Rows are points. Each copy is the shape, with its points in the same order, stretched, turned, moved and blurred by noise. Say if it was mirrored as well.

Shape:
1.2, -7.5
2.9, -6.1
-1.5, 6.6
-2.5, 4.1
5.1, -1.1
5.9, 4.6
-2.2, 5.0
2.8, -0.5
Copy 1, 8 rows:
-1.1, 5.2
0.7, 4.1
1.4, -6.8
-0.5, -5.5
5.8, 2.0
8.5, -1.0
0.1, -5.8
3.6, 1.6
Copy 1 is: mirrored
Copy 2:
6.6, 0.1
5.0, -2.2
-4.5, 4.8
-1.6, 4.8
-0.1, -3.2
-5.3, -1.4
-3.0, 4.8
0.0, -0.7
Copy 2 is: mirrored
Copy 3 (8 x 2):
-8.3, -5.5
-7.3, -3.5
6.6, 3.3
5.4, 1.0
-4.7, 1.1
-0.6, 5.7
6.7, 1.8
-1.6, 0.6
Copy 3 is: mirrored
Copy 4:
-0.2, 4.8
1.4, 4.0
2.9, -6.0
1.1, -4.0
5.4, 2.5
8.4, -1.8
2.4, -4.7
4.0, 1.0
Copy 4 is: mirrored

Shape (6 x 3):
2.7, -5.3, -6.8
2.7, 1.4, -5.1
4.6, 0.2, 1.1
-0.7, 1.7, 8.1
-5.3, 5.3, 3.7
-3.5, -0.8, 2.1
Copy 1:
-7.6, -3.7, -4.0
-0.7, -3.6, -5.0
-0.9, 4.0, -2.1
4.4, 7.6, 5.0
6.6, -1.1, 4.5
0.3, -0.5, 4.7
Copy 1 is: mirrored
Copy 2, 6 rows:
-5.8, -6.6, 1.0
-2.0, -2.3, 3.6
3.3, -4.3, 1.1
7.9, 0.1, -6.2
3.6, 4.3, -4.3
0.4, -0.7, -6.3
Copy 2 is: mirrored

Shape, 10 rows:
4.1, -7.9, 3.4, -5.4, -2.4, 2.5
3.2, 0.0, 1.5, -1.3, 8.7, 0.5
-3.3, -1.4, -0.4, 0.2, 4.9, 1.6
1.8, -5.9, 0.6, -3.9, -2.3, 6.2
2.1, -1.3, 0.4, 1.4, 6.4, -4.9
2.1, 3.5, -0.3, -0.7, 10.4, -1.1
-1.3, 1.7, 4.5, 3.3, -4.1, 2.4
-2.6, 2.4, -0.5, -1.5, -7.5, 1.2
-2.2, 5.7, 2.4, -1.7, 8.4, -1.6
1.1, 5.5, -1.3, 6.0, -7.3, 0.9
Copy 1 (10 x 6):
2.5, 7.4, 9.1, -4.9, 9.5, 4.2
-2.5, 0.4, 3.7, -6.4, -0.4, -1.7
-3.6, 0.7, -3.1, -3.4, 0.2, 2.1
3.6, 2.8, 4.6, -4.9, 8.1, 6.0
-4.9, 2.8, 2.3, -3.8, -0.8, -4.6
-3.7, 0.2, -0.6, -7.0, -4.4, -3.5
-0.8, 1.4, 1.3, 2.2, -1.8, 5.5
5.3, 4.4, -1.7, 2.2, 0.9, 6.1
-3.3, 2.2, -2.3, -6.7, -6.5, 0.4
3.8, -0.6, -2.5, 7.1, -3.2, 0.8
Copy 1 is: mirrored
Copy 2 (10 x 6):
0.5, -0.7, 6.3, 1.6, -2.6, -9.5
0.0, -4.9, 1.0, -1.4, 5.9, -4.9
0.1, -1.4, 1.6, 2.3, 2.8, 0.8
1.6, -2.5, 6.5, 1.4, -3.7, -4.5
-0.8, 0.5, -2.6, 1.1, 5.7, -5.7
-0.7, -5.0, -2.8, -1.1, 7.3, -3.0
7.0, 3.3, 4.1, -1.4, -1.0, 0.8
2.5, 3.8, 1.3, -2.1, -8.9, 3.3
-0.8, -3.7, 0.4, -5.0, 6.8, 1.4
9.1, 4.2, -2.9, -1.8, -6.4, 1.9
Copy 2 is: only turned
Copy 3 (10 x 6):
8.9, -2.4, 6.8, 0.9, 2.7, -3.9
0.9, -5.6, -2.0, 2.3, 10.2, -2.6
-2.9, -6.7, 0.4, 1.7, 2.9, -3.8
6.8, -4.1, 5.6, -0.4, 0.3, -2.0
-3.4, -0.2, 0.0, 3.4, 7.9, -0.9
-1.6, -5.6, -4.6, 1.0, 11.1, -3.1
1.3, 1.2, -3.1, -0.2, -5.8, -6.2
2.1, 3.4, 0.7, -7.1, -6.5, -4.8
-3.8, -3.9, -4.7, 0.0, 10.5, -7.0
-0.5, 4.2, -5.7, -3.7, -7.4, -0.6
Copy 3 is: mirrored
